Rows are points. Each copy is the shape, with its points in the same order, stretched, turned, moved and blurred by noise. Is it also mirrored, or only turned?
(in the rows, 128 means zero)

Shape (6 x 3):
[[108 167  36]
 [ 98 155 173]
 [141  94 183]
 [ 97 118  66]
 [140 135 178]
 [148 141 173]]
Copy 1:
[[112 166  24]
 [110 168 161]
 [122  98 179]
 [ 87 126  67]
 [138 123 161]
 [150 122 160]]
Copy 1 is: only turned
Copy 2:
[[ 91  65  97]
 [122 161 184]
 [167 198 144]
 [ 97 118  89]
 [165 168 170]
 [169 157 168]]
Copy 2 is: mirrored

Shape, 9 rows:
[[143 111 116 121  34 118]
 [124 162 118 118 132  51]
 [140 147 167 134 152 160]
 [138  83 116 108 162 146]
 [  7 123 152  91 142 160]
 [142 147 134  72 115 137]
 [110 129 159 142 108 164]
 [120 161 116 149 134 167]
 [108 148 174 104 135 168]]
Copy 1 (9 x 6):
[[151  86  95 141  53  95]
 [126 132 104 102 170  69]
 [142 149 171 127 131 154]
 [125 112 110 125 155 184]
 [ 33  94 180 171 181 147]
 [145  80 163 106 127 127]
 [123 131 153 156 101 141]
 [154 132 154 175 144 138]
 [117 113 193 129 128 148]]
Copy 1 is: mirrored
Copy 2, 9 rows:
[[135 113 151 145  54  93]
 [106 121 157  78 156  68]
 [143 132 185 149 149 158]
 [164 106 105 126 146 158]
 [ 63  77 158  72 116 212]
 [166 140 168 100 107 137]
 [114 113 180 154 110 159]
 [107 167 149 143 132 156]
 [133 121 196 124 123 179]]
Copy 2 is: only turned

Shape (12 x 9):
[[140 131 132 165 166 107  83  83 122]
 [161 130 148 158 154  83  73 151 153]
 [171 138 131 178 112 112  63 113 191]
 [ 60 152  94  92 168 137 110 183  70]
 [139 125  86 125 162 181 157 182 140]
 [ 89 154 121  70 189 168 122 149 131]
 [ 87  90 134 134  52 139 160 133 223]
 [164 134 150 185 131  74 105  91 107]
 [149  55 177 112  48  98 121 103 189]
 [ 91 112  87 112 179 107 160 155 156]
 [163 148  79 124 127  80 114 107 135]
 [ 90 190 119  85 164 101 193 158 103]]
Copy 1, 12 rows:
[[171 161 133 135 174 126  66  65 141]
 [193 126 149 130 193  86  84 124 190]
 [183 141 118 154 146 122  50 116 219]
 [ 98 145 176  66 187  96  79 159  80]
 [102 108  99 115 160 131 120 164 118]
 [ 68 138 156  90 187 156 116 142 127]
 [ 65 119 131 122  46  94 112 121 216]
 [215 150 133 122 139  93  86  57 143]
 [127  68 163 106  75 106  92  69 233]
 [ 69 124 110  99 176  68 118 118 137]
 [154 130  84  73 171  86  54  90 173]
 [ 99 167 125  28 167  78 157 138 117]]
Copy 1 is: only turned
Copy 2 (12 x 9):
[[111 124 130 153 168  94 104 106 142]
 [156 125 178 150 143  87  85 134  99]
 [160  99 173 169 111 131  64 121 153]
 [ 76 160  90  96 144  74 139 213  76]
 [132 149  88 121 120 172 137 173  62]
 [ 90 187 102  72 118 124 121 150  78]
 [105  64 190 131  63 184 173 139 150]
 [156 120 140 179 177  74 138 114 153]
 [157  62 225 110 131 147 177  98 168]
 [ 90 101 121 121 106 102 156 139  43]
 [166  91  98 126 113  76 115 122 125]
 [119 173  93 106  84  53 195 156  76]]
Copy 2 is: mirrored
Copy 3, 12 rows:
[[184 125 122 156 159  87  89 109 130]
 [204 142 188 119 128  50 105 135 149]
 [201 130 170 126  83  81  77  93 165]
 [ 66 162 144 140 149  77 107 218 101]
 [106 132 143 106 137 165 145 183 162]
 [ 65 178 146 107 193 113 113 168 136]
 [ 68  97 152 120  53  78 162  79 202]
 [216 132 149 184 130  61 129  98 114]
 [125  89 195  90  77  44 168  31 146]
 [105 135 112 119 152  75 167 188 173]
 [180 166 103 115 114  74 138 146 105]
 [ 90 226 117 160 142  80 186 177 148]]
Copy 3 is: only turned

Shape:
[[164 209  95  86  65  73 161 138 130 148  84 157]
 [ 71 137 148 121 155 113  66 177 125 135 177 171]
 [175 167 106  70 121 145 134 196 123 122 176 156]
 [140 203 110 108 134 138  98 128 187 165 149 169]
 [ 86 148  94 180 152 165  92 184 138  95 154 138]
 [ 98 113 204 142  89 152 156  79 124 164 146  73]
 [135 157 126  83 116 109 167 135 211 115 136 133]
 [111  88 217 172  82 109 213 103 151 178 120  92]
 [147 197 177  83  94 125 167 105 139 106  89 102]
 [113 138  99  79 182 150 126 147 135 128 102 177]
 [121 172  90 107 205 109  81 193 146 153 137  99]
 [167 166 108  85 143  83  71 162 172  89 120 160]
 [182 185 116 103 114  72 190  69 122 114 147 140]
 [ 75  71 162 128  42 128 174  58 135 164 136  49]
 [143  59 182 172  86 166 135  91 123 166 125  89]]
Copy 1 (15 x 12):
[[144 150  67  62 112 100 178 157 100 161  86 169]
 [ 83 156 179 140 168 136  52 124 122 158 181 174]
 [172 159  95 127 172 158 145 154  90 128 191 178]
 [124 222 114  98 153 150 141  95 147 167 160 159]
 [ 85 165 128 196 179 149  80 121 154  86 131 173]
 [120 111 173 138  22 122 128 144 153 146 156  92]
 [144 162 156  80 138 105 186 143 168 125 160 174]
 [107  87 201 160  27  93 170 187 175 180 123 121]
 [179 169 143  76  50 120 159 153 116 122 111 145]
 [118 165 173 109 180 167 154 103  90 132 138 170]
 [109 209 141 120 228 116 106 144 118 115 137 103]
 [188 176 137  75 198 126  94 119 137 147 129 173]
 [196 160 103 110  79  58 184  94  89 153 129 147]
 [ 95  48 148  99  22  95 158 142 180 127 145  75]
 [143  71 163 180  52 160 124 144 171 174 121  93]]
Copy 1 is: only turned
Copy 2:
[[116 187  83  71  72 111 165 142  95  85  64 157]
 [100  93 160 152 131 141  56 164  91 157 161 186]
 [181 133  91  66 130 143  79 185  88  82 142 148]
 [127 139  66 110 109 187  99 119 117 117 126 201]
 [102  88 113 193 135 174  72 184 115 114 126 127]
 [148  99 143 121  98 138 215  84 122 153 203  97]
 [113 122  87  58 120 124 161 162 170 100 145 160]
 [170 100 153 127  77  78 249 104 186 160 162 114]
 [118 144 117  65 113 141 230 116 100  50 143 139]
 [129 131 148  72 164 180  99 158 125 137  83 134]
 [122  62  77 123 197 135  89 141  57 133  86 174]
 [ 86 102 100  77 131 118  65 131 119  58 105 182]
 [139 229 100  86 142  78 159  88 134  78 131 133]
 [110  96 121  94  71  95 225  98 136 180 195  34]
 [176  70 142 122  71 127 166  60 158 137 157  71]]
Copy 2 is: mirrored

Shape, 17 rows:
[[163 150 122 175  91  95 219  80 162 116 121 140]
 [ 55  73 153 143 200 110 124 160  75  72 104  80]
 [158 158 129 133 101  81 172  49 110 125 177 121]
 [ 73  67 117 171 140 103 105 125  80  41  78 105]
 [142 197 100 132 162  64 192  94 154 119 125 113]
 [101 126 160 128 105 150  96 144 172 102 195 155]
 [ 81  70  91 124 171 152 135 182  65  55 134  93]
 [ 86  90  69 160 165  95  88 151 105  61  90 110]
 [109 128 105 187 132 180 117 147 119 102 182  92]
 [110 174 152 131 141 165 155 156 131 122 134 186]
 [119  70 158 205 149 145 105 163  97  71 147 136]
 [ 80 115 130 147  91 135 113 157  75 104  88 111]
 [137 158 111 165 123  85 177  82 144 210 157 164]
 [111 138 117  90 152 178 196  81 203 173 146 148]
 [149  53 116 138 140  97 102 190  84  77 104  89]
 [151 152 131 123 162 184 122  82 129 130 137 161]
 [ 93  98 122 147 113 172 127 151 105  91 194 216]]
Copy 1 (17 x 12):
[[149 138 107  80  40  56 185  37 137 133 147 103]
 [103  66 105 173 204  75 118 148 139 160 144 128]
 [107 143 135  95 102  59 162  53  83 120 202 125]
 [107  49  74 156 154  70 100 125  99 125 103 158]
 [ 96 200 104 120  97  38 184  75 138 145 158 116]
 [133 126 183  98  84 120 107 135 160  82 174 128]
 [ 94  53  60 142 182 101 156 182 136 115 153 126]
 [100  98  44 173 138  81 111 161 111 124 119 164]
 [123 100 103 170 114 146 152 124 126  89 176  91]
 [163 160 122  67 122 133 133 103 200 112 144 102]
 [191  64  99 160 137  94 103 119 147  97 154 123]
 [112  76  80  99 139 129  85 137  99 136 125  94]
 [131 172 107 101  64 122 152  43 153 182 208 129]
 [120 172 177  83  69 148 226  95 190 161 159 144]
 [156  71  60 132 149  63 113 191  88 133 156 119]
 [171 175 133 109 137 139 165  98 135 108 153 154]
 [142  79 108  77 112 137 118 109 196  67 185 159]]
Copy 1 is: mirrored
Copy 2 (17 x 12):
[[110 105  71 138 108 113 221  68 212 110 112 143]
 [162  91 159 211 198 151  79 162  97 100  79 112]
 [113 162  78 135 114  93 189  42 145  86 152 125]
 [138  85 114 197 137 150  97 163  87 103  38 118]
 [ 97 128  62 115 195  72 187  86 192  90 119 118]
 [173 165 118 125  91 123  86 112 183 129 124 158]
 [178  92 136 167 169 170 111 211  85 104  94  98]
 [133  75  80 158 167 122  88 186 101 117  50 114]
 [160 147  99 168 139 176 105 164 165 143 132 106]
 [181 167 118 122 170 116 172 128 176 158  91 189]
 [143 116 122 217 128 167  93 183 129 137 116 163]
 [165 139 131 169 127 147 145 139 109 170  43 105]
 [159 115  57 141 153  57 172  45 187 168 150 159]
 [188  94  96  61 158 133 151  53 215 132 138 174]
 [106  73 155 169 138 131 111 206 104 132 101 114]
 [134 150  87  86 165 154 137  93 131 148 143 198]
 [226 151  91 153 102 126 127 165 131 137 113 208]]
Copy 2 is: mirrored
Copy 3 (17 x 12):
[[176 137 139 156 104  73 199  65  98 131  85 170]
 [ 26  33 101 177 182 104 154 202 118 123 148 131]
 [166 159  96 166 127  85 170  57  64 112 165 126]
 [ 45  16  76 190 114  91 152 165 106 118  78 100]
 [150 168 110 138 173  54 178  90 150  75 125 170]
 [120 116 146 164  85 178  94 116 164 145 176 114]
 [ 55  34  87 153 115 137 204 230 130  95 160 124]
 [ 81  32  56 152 123  89 144 184 165  92  87 108]
 [120  95  83 193 120 177 194 163 164 167 146 127]
 [ 91 159 132 111 108 171 137 137 142 137 133 176]
 [106  32  94 198 118 172 129 189 108 156 115 149]
 [ 51 100 114 155  91 116 157 185 108 170  98  87]
 [189 158  95  87 138  76 142  65 106 186 139 179]
 [138 143 162  61 144 143 203  46 152 140 163 156]
 [122  36 119 152 133 110 147 240  97  95 115  87]
 [129 143  98 105 152 191 164  83 113 112 121 124]
 [103  84  84 131  29 190 122 143 115 146 171 168]]
Copy 3 is: only turned

Shape, 18 rows:
[[184 142 130 164 135 130 117 171 124 209 103 148]
 [185 148 116  74 189 179  67 169 150 147 157 182]
 [158 109 100 101 117 115 101 168  95 164  68 157]
 [ 66  59 144 145 130  76  92  78 174 127 155 150]
 [139  53 104 130 163  71 142 119 134 128 176  70]
 [130 138 129 107 173 113  63  73  55  91 143 182]
 [ 79 146 170  85  90 135 143 110 155 172  84 100]
 [167  82  98 134 121 188  59 126 102 133 155 182]
 [124 132 120  92 181 125 137 112 102 138  94 160]
 [146  94 198 183 174 129 102  91  60 199 158  99]
 [ 76 143 225 157 155 109  66 158 115 171 163  89]
 [187 121 179  95 167 111 154  60 133 160 103  97]
 [ 77 118 211  66  72 163 122 123  98  94  86 111]
 [174  94 168 184  88 173 113  93 125 123  77 177]
 [189 179 134 150  78 104 105 173 162 204 141 140]
 [106 143 173  68  86 102 180 161 103 157  73 180]
 [149  95 140  82  94 109 172 119 159 175 152  78]
 [100 104 101 169 110 120 164 105 125 128 128  89]]
Copy 1 (18 x 12):
[[190 122 164 160 169 150 163 155 152 176 181 165]
 [207 139  75  50 119 176 157 185 174 140 145 147]
 [158  99 124 177 112 144 155 142 119 176 111 175]
 [ 62  86 102  98 198 114 150 105 127  63 119 144]
 [140  47 136 105 164 101 143 138  53  78 161 100]
 [148 189  48  76 126  89 142  71  93 144  92 165]
 [ 97 113 204 126 133 179 104 127 137 146  78 120]
 [171 114  64 113 120 186 164  87 154 112 148 128]
 [160 168 138 113 141 129 179 135  99 155  94 147]
 [203 113 155 122 219 152  98  50  97 124 161 181]
 [155 127 140 128 218 160  36 134 113  94 131 177]
 [163 112 213  72 139 118 134  93  98 156 117 154]
 [117 146 174 143  73 201  95  91 100  95  45 167]
 [135 148 169 156 132 140 176  44 176  97 148 188]
 [127  91 147 144 132 144 108 166 166 193 213 146]
 [111 156 195 165 121 194 165 154  86 178  93 189]
 [110  47 218 103 136 174 126 137  89 149 149  99]
 [109 102 161 176 152 129 141  89  93 101 153  80]]
Copy 1 is: only turned
Copy 2, 18 rows:
[[194 108 131  93 177 138 105 157 112 178  58 141]
 [216  50 101  69 129 122  83 101 147  75 107 183]
 [159 104 113  37 143  94 120 166  99 158  76 120]
 [ 77  95 187 120 107 119 131  49 115 157  92 139]
 [121  61 221 109 152 116 168  99  78 162 178  94]
 [123 126 132 114 145  87 143  99  33  62  79 180]
 [ 88 169 127  54 148 180 134  87 170 159 117 114]
 [157  57 150  95  96 127 105 172  92 119  76 203]
 [141  91 118  85 175 114 179  95 115  95  94 150]
 [148 117 241 117 213 179 129 139  34 162  82 185]
 [105 142 172 101 215 173  37  90  96 172 116 146]
 [181 150 215  81 177 141 183  71 109 109 110 108]
 [ 52 196 155  37 139 150 101 136 154 114 132 155]
 [141 156 192 113 118 128 139 175 130 118  15 174]
 [200 164 117 121 134 139  72 144 139 201 102 121]
 [103 187  96  47 175  90 142 124 173 154 113 150]
 [134 139 193  66 136 155 154  96 149 190 179 109]
 [ 70 109 175 141 150 166 184 139 115 170 128 108]]
Copy 2 is: only turned

Shape (17 x 12):
[[173 168 168 140 114  51  85 144 105  98 157 141]
 [ 80 110 106 164 164 115 108 112  49 132 123  80]
 [119  69 118 173  67 115 200 147  49  69  57  70]
 [135  74 149  88 144 133  84  99  38 102 161 157]
 [ 81 135 151 172 157 123 127 150  39  90 134 140]
 [152  81  76 173 109 151 118 128  91 131  74 181]
 [135 153  73  59 125 141 197  62  92 150 113  85]
 [123 166 104 144 164 177 134 171 136 105 156 127]
 [139 183  70 180 150 135 159 162  52 144 126 129]
 [157 110 166  93 162 168  95 170 115 106 164 131]
 [ 83 129  65  84 126  51 194  85 112 148 113 152]
 [155  61 115 180 105 147 199 143  61 164 106 133]
 [190 132  89  74 170  55 156  73 153 158  70 165]
 [161 166 116 149 111 175 205  67 152 168 146 133]
 [155 147 148  93  77  72 141  99 114 162 105  70]
 [112 164 109  97  82 123 147 130 138 159  85 172]
 [120 151 179 162  97  55 130 166  57 100  46 147]]
Copy 1, 17 rows:
[[158 162 117 171 130 111  40 146  99 105 132 168]
 [ 75 120  99 136 116 137 120  91  87 175  69 130]
 [145  34  55 177 120 150 118 117  43  88  88  81]
 [103  94 125  88 116 177  68 105  60 157 144 199]
 [100 121  64 123 136 131 118 147  28 152  94 149]
 [160  83  56 115 151 225 134 112 125 140 136 144]
 [195 105 152  78  62 119 173  79 120 136 131  93]
 [117 161 125 125 155 162 181 148  93 119 163 103]
 [162 160  53  99 138 139 136 138  74 160 130  74]
 [ 93 122 163 105 157 169 100 157  91 129 178 145]
 [167 117  60  95  46 101 174  87 141 105 108 156]
 [161  33  43 106 157 140 121 111  97 169 169 109]
 [203 135 108  52 123 118 124  78 209  79 114 161]
 [235  83 143 129 134  96 208  94 136 170 196 130]
 [189  99 155 161  74  91  87 117 155 135 113 119]
 [204 110  99 115  69 157 168 166 147 136 130 138]
 [171 107  42 141 119 120  63 189  77 110  50 141]]
Copy 1 is: only turned
Copy 2, 17 rows:
[[139 182 168 131 116  89  29 129 130 111 117 107]
 [ 41 146 106 103 106 104 143 153 103 171 117  94]
 [123 122 144 133  68 156 186 160  85  61  94  47]
 [ 64 150 126  87 226  93  99 168 130 109 158  83]
 [ 41 182 155 135 108 117 117 180  95 112 150  98]
 [102 109 106 148 149 149 128 150  67  71 106 159]
 [147 198 107  20 121 137 208 118 132 166 132 138]
 [113 213 118 178 104 146 126 149 163 149 150 151]
 [118 220 105 157  87 107 149 145  68 164 111 150]
 [130 175 127 155 177 139  89 187 179 145 160 104]
 [118 155 147  38  79  61 165 151 124  91 137 187]
 [145 104 150 157 126 139 184 148  57 116 132 106]
 [171 163 165  41 144 104 134 156 140 123  58 205]
 [151 170 167 106 120 179 187  46 107 148 169 159]
 [177 138 141  46  83 129 106 122 117 149 120  99]
 [136 153 129  73  75 149 115 161 103  81 167 192]
 [105 155 188  97  66 135  70 213  55  57 104 107]]
Copy 2 is: only turned
Copy 3, 17 rows:
[[ 92 167 155 152 140  44 149 117  64 134 118 124]
 [ 70 102  93 180 153 157 160  63 140 138  64  94]
 [140 107  94 189 104 203 175 116 112  31  58 111]
 [ 96  87 127 160 191 155  84 127  48 164  87 100]
 [ 61 115  94 195 144 150 153  61  97 138  68 173]
 [178  83  63 210 177 136 123 110 119 113 125 116]
 [ 99 143  52  75 116 199  87 101 131 115  90  68]
 [110 176 104 155 160 157 110 104 168 143 117 176]
 [ 91 183  36 189 145 137 163  71 129 131 113 148]
 [121 152 145 134 182 160 119 168 108 168 114 150]
 [ 70  76  39  81 122  89 110  83 130  57 113 106]
 [140  83  65 158 141 199 187 103 103  94 159 144]
 [183 134  48  70 177  46 117 101 111  87  95  88]
 [148 146  97  98  93 172 101  78 143 138 200 119]
 [111 144 111 102  86 109 151 141 112 125 105  54]
 [141 103  68 133  90  96 102 138 143 136 115 130]
 [133 114  78 195  91  73 183 112  72 117  45 139]]
Copy 3 is: only turned
